Each row of a before or after table is a point. One or more steps were done to the points. Then noise was added and the rows were shuffled. The steps act on how far a point lies along the listed directions, d1 being the first. Name the steps. A step turns or swaps two directions, mirrors them in a line or flattens them onto one, adds a multiple of one to another, or multiplies one. Angles are multiples of 10 degrees, from the lower direction toward the higher: turns from -170 to 170, lines from 10 to 170 but not 90. Use the fewest steps. Two steps may share a direction if one is a turn and the other turns, adds or multiplies; they go together, in the order done. Otherwise the lowest direction goes first.

Directions:
(1): | -0.34 | -0.41 | +0.34 |
(2): | +0.37 | +0.10 | +0.50 |
(3): | -0.38 | +0.47 | +0.18 |
Before:
| -0.04 | -0.01 | +0.21 |
| -0.24 | -0.08 | -0.16 |
| -0.27 | +0.05 | +0.20 |
| +0.20 | +0.22 | -0.04 |
| -0.01 | -0.02 | +0.13 |
| -0.07 | -0.07 | -0.29 |
| -0.01 | -0.22 | +0.06 |
| +0.23 | -0.13 | -0.17 |
| +0.36 | -0.03 | -0.12 |
| +0.05 | +0.28 | +0.08 |
| +0.20 | -0.18 | +0.11 |
| -0.34 | -0.40 | -0.63 |
| -0.05 | -0.26 | -0.28 |
| +0.10 | -0.25 | -0.01 |
After, 14 rows:
| -0.26 | +0.05 | +0.22 |
| +0.21 | -0.14 | -0.20 |
| +0.11 | -0.24 | +0.01 |
| -0.40 | -0.37 | -0.75 |
| -0.40 | -0.17 | -0.76 |
| +0.33 | +0.26 | +0.15 |
| +0.21 | +0.32 | +0.31 |
| +0.48 | +0.00 | +0.07 |
| +0.10 | +0.01 | +0.28 |
| +0.40 | -0.12 | +0.39 |
| -1.23 | -0.65 | -1.85 |
| -0.56 | -0.18 | -0.61 |
| +0.00 | -0.22 | +0.08 |
| +0.12 | +0.04 | +0.43 |
Steps: multiply d2 by 3

Directions:
(1): | -0.16 | -0.12 | +0.51 | -0.50 | -0.01 | -0.50 | -0.44 | +0.23 |
(2): | +0.34 | -0.46 | +0.63 | +0.28 | -0.31 | +0.14 | +0.34 | +0.15 |
(3): | -0.30 | +0.07 | +0.13 | +0.12 | -0.53 | +0.54 | -0.57 | -0.17 |
Before, 11 rows:
| +0.11 | +0.14 | -0.41 | -0.07 | +0.36 | -0.36 | -0.03 | +0.12 |
| +0.11 | +0.07 | -0.60 | +0.17 | +0.28 | +0.04 | +0.35 | -0.26 |
| +0.59 | -0.93 | +1.13 | -0.10 | -0.13 | -0.35 | +0.52 | +0.46 |
| +0.39 | -0.32 | +0.72 | -0.56 | +0.23 | -0.89 | +0.19 | +0.40 |
| -0.34 | +0.24 | +0.05 | -0.16 | -0.15 | +0.03 | -0.49 | +0.03 |
| -0.14 | -0.02 | +0.07 | -0.10 | +0.08 | -0.36 | +0.13 | +0.24 |
| +0.00 | +0.18 | +0.20 | -0.45 | -0.31 | +0.10 | -0.89 | +0.03 |
| -0.22 | +0.00 | +0.62 | -0.70 | -0.24 | -0.41 | -0.62 | +0.43 |
| +0.43 | -0.01 | -0.04 | -0.25 | +0.45 | -0.68 | +0.52 | +0.03 |
| +0.10 | -0.02 | +0.19 | -0.10 | +0.07 | -0.43 | +0.34 | +0.30 |
| +0.09 | +0.21 | -0.77 | -0.03 | +0.64 | -0.08 | +0.30 | -0.07 |
After (11 x 8):
| +0.06 | +0.11 | +0.02 | -0.10 | +0.17 | -0.44 | +0.29 | +0.27 |
| -0.06 | +0.28 | -0.76 | -0.12 | +0.57 | -0.04 | +0.04 | -0.11 |
| +0.37 | -0.16 | +0.35 | -0.51 | +0.39 | -0.84 | +0.27 | +0.28 |
| -0.29 | +0.19 | +0.14 | -0.09 | -0.25 | +0.13 | -0.45 | +0.03 |
| -0.15 | +0.02 | +0.48 | -0.46 | -0.20 | -0.22 | -0.42 | +0.32 |
| +0.02 | +0.10 | -0.53 | +0.03 | +0.24 | -0.01 | +0.15 | -0.21 |
| +0.28 | +0.13 | -0.25 | -0.32 | +0.50 | -0.65 | +0.38 | -0.07 |
| +0.01 | +0.22 | -0.45 | -0.07 | +0.30 | -0.28 | -0.16 | +0.05 |
| +0.12 | +0.12 | +0.25 | -0.28 | -0.39 | +0.23 | -0.75 | +0.02 |
| +0.68 | -0.82 | +0.81 | -0.10 | +0.25 | -0.57 | +0.78 | +0.44 |
| -0.17 | +0.03 | -0.05 | -0.12 | +0.09 | -0.34 | +0.12 | +0.16 |
Steps: multiply d1 by 0.7; turn d2 and d3 by -20 degrees
